Each row of a before or after table is a point. One or more steps were done to the points. Then noise was added and the rows were shuffled. The steps act on columns, c1 being the first. Name the steps. A step turns or swaps two columns, mirrors them in a line or flattens them onto one, adds a multiple of one to another, or multiplies or shifts one. Angles are multiples of 10 degrees, from the lower column toward the higher: turns from -170 to 170, lines from 10 to 170 but not 90. Use the fewest steps. Two steps may share a column if one is a turn and the other turns, adds or multiplies; they go together, in the order done. Otherwise the lowest column goes first.
(in the rows, 128 means zero)

Before, 11 rows:
[[163 140]
 [156 106]
 [164 160]
 [ 91  65]
 [160 112]
 [ 99  92]
 [134  99]
 [124  95]
 [160 108]
 [108  96]
 [105  83]]
After, 11 rows:
[[158 164]
 [163 114]
 [103  58]
 [163 116]
 [114  79]
 [105  88]
 [160 111]
 [160 148]
 [130  95]
 [117  93]
 [138 101]]
Steps: turn c1 and c2 by 10 degrees

Before (9 x 3):
[[108 145 149]
 [164 151 159]
 [165 162 164]
 [154 135 149]
 [102  96  99]
 [143 138 162]
 [145 144 164]
 [112  61 137]
 [107  77  72]]
After:
[[ 62 101 115]
 [147 110 106]
 [158 168  87]
 [128 156 106]
 [103  96 158]
 [ 82 101 186]
 [139 144  91]
 [144 167 104]
 [138 143  93]]
Steps: mirror c1 and c2 in the line at 50 degrees; multiply c3 by -1

Before:
[[ 54 117 147 102 105  93]
 [116  74 133 140  97  94]
 [174 116 171 161 138  82]
 [160 115 165 127 115 125]
 [ 88 135 117 147  99 187]
 [ 96 127 146 117 118 155]
 [135 136 103 154  29 129]
 [ 97 121 165  69  87 128]
 [ 71 124 134 168 132 162]
 [140 108 113 155 137 146]
 [ 99  85 183 129 106 118]]
After (11 x 6):
[[138 124 105 143 203 189]
 [ 73 115 137 155 149  99]
 [ 92 108 120 141 188 103]
 [130 150 109 146 133 107]
 [ 57 116 147 110 122 173]
 [ 96 176 135 136 129 173]
 [ 96 119 146 123 152 113]
 [ 94 124 165  85 160 154]
 [ 85 160 186 129 140 147]
 [165 155 173 151  89 157]
 [154 151 164 128 135 138]]
Steps: mirror c1 and c2 in the line at 10 degrees; multiply c4 by 0.7; turn c5 and c6 by -140 degrees

Before:
[[111 107 116 174 123 105 152 163]
 [121 160 120 105 198 153 179 113]
 [109 142 133 159 142  79 137  88]
 [128 164 147 125 128  64 122 179]
 [138 107 129 126 149 108 114 130]
 [177 127 185 164 157 161 156 145]
 [203 136 142 149 115 139 145 183]
 [126 188 184  92 123 147 193 113]]
After (8 x 8):
[[128 188 180  94 156 147 153 112]
 [113 143 135 156 140  74 138  92]
 [203 133 142 146 127 142 128 179]
 [173 128 186 168 162 161 152 144]
 [127 164 149 128 125  62 126 177]
 [113 107 117 173 134 108 134 161]
 [123 162 122 108 196 152 179 115]
 [139 106 130 125 133 109 134 127]]
Steps: flatten c5 and c7 onto the line at 40 degrees
